Rows are points. Two turns around zero, p and q, are shown by what they do to some points. Write where each new point lands after one turn and then the other. Backwards means that the second turn is done in reverse. Each puzzle has new turns, and all numbers are rounded.
In the rows, zero is written as 128.

Turn p:
[ 61 129  91] -> [122  99  57]
[120  76 132] -> [ 88  96 140]
[166 135 125] -> [151 132 159]
[165 173 163] -> [152 185 155]
Turn q:
[138 168  97] -> [105 174 123]
[129 114 178] -> [164 103 155]
[110 144 161] -> [132 122 168]
[ 90 148  66] -> [ 56 141 112]
[172  66 137] -> [181  99  81]
Where do these land?
p, then q: [145 114 184] -> [117 125 187]
p, then q backwards: [121 120 167] -> [114 159 106]
p, then q backwards: [170 187  91] -> [190 123 180]
p, then q backwards: [ 65 107 107] -> [115  80  79]
q, then p: [139 112  90] -> [150 100 104]

Turn p:
[122 124 154 107 182  94] -> [185 137 119 132 166 109]
[ 91 109 161 110 127 225] -> [ 57 112 157 144 205 144]
[197  80 123 188 115 112] -> [134  97 144 189  58  92]
[ 92 143  96 102 140 111] -> [140 133  86  96 143 151]
[106 178 111 130 139 109] -> [132 165  99  90 126 122]
[157 145 113 113  98 131] -> [122 146 142 129  98 160]
[131 117 138 146  96 114] -> [126 107 149 116 102 119]
Turn q:
[135 130 133 167 161 124] -> [155 121 144 164 129 147]
[154 136 149 177 163 162] -> [164 102 155 166  88 144]
[127  93 133  37 102 118] -> [ 88 100  91  69 159  81]
[162 160 100 163 104 105] -> [170 182 111 140 114 126]
[124 164 123 125 136  96] -> [150 148 120 112 148 157]
[ 89  91  92  39 111 148] -> [ 40 106  77  92 147 111]
[120 161 142 141 104 133] -> [135 154 150 107 109 140]
[112  89 152 174 143 137] -> [122 112 176 173 132 118]
Where do these land?
q, then p: [ 86 170 150  99 121 129] -> [117 138 144 125 182 167]
p, then q: [100  93 141  82 130 125] -> [129  71 118 155 118 118]
p, then q: [111 136 124 126  88 123] -> [ 99 114 127 100 126 115]
q, then p: [178 168 131 156 108 152] -> [119 145 169 125  72 156]
p, then q: [156 163  97 107 180 105] -> [166 163  88 134  87 154]
p, then q: [165  82 168 180  97 109] -> [145 145 183 126 163  63]
q, then p: [101  83  85 147 172 152] -> [ 84  88  94 123 127  76]

Turn p:
[144 150 132 130 118 149 132 106] -> [144 120 156 123 142 120 144 115]
[133 140 125 142 113 126 142 118] -> [124 123 149 140 137 124 125 115]
[101 142 126 140 125 127 133 139] -> [115 148 133 127 115 126 117 110]
[122 151 150 139 141 113 144 122] -> [110 130 152 106 136 129 108 127]
[119 154 123 136 153 142 129 109] -> [113 125 142  98 126 122 146 109]
[119 127 136  56 115 125 136 119] -> [172 104 138 117  81 134 116 152]
[122 149 113 140 111 127 134 111] -> [126 119 145 136 127 124 127  97]
[134  42 141 141 114 141  76 147] -> [149 157  63 164 152 178 150 157]
[139 118 114 145 169 110 129 108] -> [ 89 100 114 113 143 133 140 132]
[134 142 129  97 115 114 115 157] -> [156 130 113 125 116 105  99 135]
[142  94 120 142 135 133 138 172] -> [110 151 104 158 134 112 134 160]
Turn q:
[111 127 115 139 107 147 111 140] -> [104 122 105 133 106 132 138 122]
[124 115 129 160 116 138 142 110] -> [128 103 116 146 145 135 142 109]
[116 104 124 119 123 146 148 129] -> [138  95 119 124 116 133 118 129]
[109 151 117 131 117 121 145 115] -> [118 118 116 123 145  98 136 133]
[128 150 121 132 118 101  97 193] -> [ 81 173 114 122 119 150 118 166]
[113 129 122 107 133 100 116 106] -> [125 136 143 138 127  93 105 125]
[123 122 173 133 121 149 142 111] -> [134  94 159 134 129 136 156 127]
[113 120 119 122 156 106 133 109] -> [130 126 140 123 144 109  97 111]
[118 149 128 126 148 133 123 124] -> [120 136 137 105 131 116 133 117]
[225 113 132 111 141 139 123 143] -> [201 177 131 131 118 177 136 141]
Where do these land?
p, then q: [ 85  99 132 142 135 146 122 136] -> [118 113 100 106 124 107 164 132]
q, then p: [142 152 104 101 156 146 167 123] -> [151  85 112 120 120 100 120 160]
q, then p backwards: [113 111 169 136 103 110 162 106] -> [178 115 120 129 111 118 159 100]
p, then q backwards: [106 100 115 142  99 153 104 115] -> [166 114 126 161 116 149 107 121]
q, then p: [142 127 156 103 150 105 110 140] -> [155 157 139 102 146 123 110 131]
p, then q backwards: [145 149 144 134 119 136 146 138] -> [129 139 142 114 140 102 129 112]
q, then p: [137 156 123 123 110 106 119 142] -> [113 142 129 122 117 100 105 116]
p, then q: [139 154 104 149 139 134 101 103] -> [159 111 140 128 142 101 102 109]
p, then q: [144 104 105 121 142 115 122 149] -> [113 132  93 130 134 133 101 128]

Turn p:
[121 128 114 132  85 129  98 133 116 109 149] -> [111 137 140 118 117 123 120 162  97 116 158]
[162 134 123 146 119 142 140 105 143 117 123] -> [146 124 139 159 117 151 123 117 111 109 122]
[113 123 148 130 137 138 142 120 123 129 134] -> [118 124 143 127 130 127 141 117 130 147 116]
[119 114 119  87  97 133 136 137 125 116 127] -> [ 82 122 126 113 124 135 123 137 134 101 130]
[116 125 123 129 142 131 129 125 146 110  82] -> [121 127  99 142 136 133 102 124 122 138  94]
[147 116 125 135 139 147 113 109 131 142 140] -> [155 107 144 129 140 142 136 138 122 125 126]
[125 137 148 118 147 120 135 123 141 126 152] -> [128 141 151 131 151 120 134 112 144 132 129]
[137 149 106 145 140 116 113  98 118 156  87] -> [169 100  95 123 121 126 102 104 111 136 133]
[111 124 155 121 135 115 138 157 143 158 137] -> [124 140 137 116 124 122 129 129 178 151 130]
[135 114 125 134 120 109 122 131 118 117 115] -> [125 120 115 142 118 108 125 140 124 121 129]
[126 146 147 117 141 122 128 162 108 147 142] -> [137 151 131  95 121 108 148 123 152 131 129]
[125 125 105 143 135 134 142 134 124 109 149] -> [121 143 120 143 137 140 155 132 113 129 140]
Turn q:
[107 112 135 112 128 138 149 108 120 131 144] -> [130 132 132  99 146 116 130 116 129 140 154]
[148 125 137 141 140 134 125 131 120 132 122] -> [128 112 134 137 137 127 141 131 126 115 117]
[139 117 140  91  89 116 123 124 147 130 115] -> [132 123 120 129  84 134 138  96 144 136 149]
[ 89 107 128 136 135 128 115 149 155 139 127] -> [127 114 121 115 124 140 101 163 154 135 145]
[135 109 100 138 132 163 112 134 114 130 113] -> [129 112  93 115 147 151 136 132 122 110 112]
[110 106  91 122 137 117 140 132 142 140 132] -> [127 147 100 108 129 113 116 145 152 119 135]
[138 121 123 117 133 145 129 161 126 100 115] -> [113 131 126 118 114 157 149 143 115 108 129]
[121 112 123 143 121 127 154 113 127 139 117] -> [111 131 122 125 151 120 127 114 153 128 133]
[132 114 131 128 127 113 109 120 110 133 115] -> [117 104 113 133 121 112 128 122 121 130 124]
[143 136 132 135 138 119 112 108 138 104 138] -> [136 127 142 140 122 121 107 118 107 106 126]
[125 208 137 133 125 122 137 137 136 123 118] -> [128 163 170 149 114 145 120 127 121 159  84]
[135 149 140 125 141 118 133 113 118 139 136] -> [137 130 148 132 132 105 132 122 121 138 114]
[132 172 136 135 111 112 130 131 119 109 139] -> [124 154 147 159 120 132 124 122 103 147 120]
[139 104 139 136 134 142 123 130 118 143 161] -> [153 110 124 133 152 119 143 139 123 121 150]
Where do these land?
p, then q: [108 125 112 128 154 130 126 130 151 147 126] -> [156 125 124 109 134 126 128 141 143 112 109]
p, then q: [107 131 125 142 109 112 147 113 136 123 141] -> [144 124 128 136 155 120 111 132 127 151 140]
p, then q: [113 128 129 130 177 143 171 113 119 125 118] -> [116 129 128  99 160 108 122 101 161 119 101]
p, then q: [108 113 140 134 127 122 107 124 128 116 132] -> [123 114 127 134 122 114 132 155 134 143 126]
q, then p: [109 115 128 140 120 135 120 150 119 138 117] -> [125 128 114 119 134 151 138 146 141 140 129]
q, then p: [134 125 129 128 129 130 115 167 144 106 113] -> [104 148 133 121 106 148 134 150 115 131 117]
p, then q: [110 121 111 127 137 127 115 133 117 138 149] -> [141 142 130 113 129 113 145 148 131 129 135]
q, then p: [114 125 127 108 110 139 133 124 130 123 144] -> [135 124 144 111 134 138 137 118 128 113 143]
p, then q backwards: [108 143 108 129 116 124 114 116 124 123 122] -> [106 119 122 125 123 128 116 117 116 107 138]
q, then p: [143 116 135 102 118 125 120 123 126 143 120] -> [114 108 132 146 120 138 126 123 134 114 143]
q, then p: [145 156 166 135 136 128 143 135 119 123 126] -> [128 125 147 135 103 114 136 111 139 155 104]
p, then q: [225 136 135 136 112 144 117 111 127 137 126] -> [102 116 142 171 122 162 156  89  93  78 151]
q, then p: [138 129 118 124 120 104 137 126 124 121 132] -> [126 138 125 134 121 121 121 116 116 134 149]
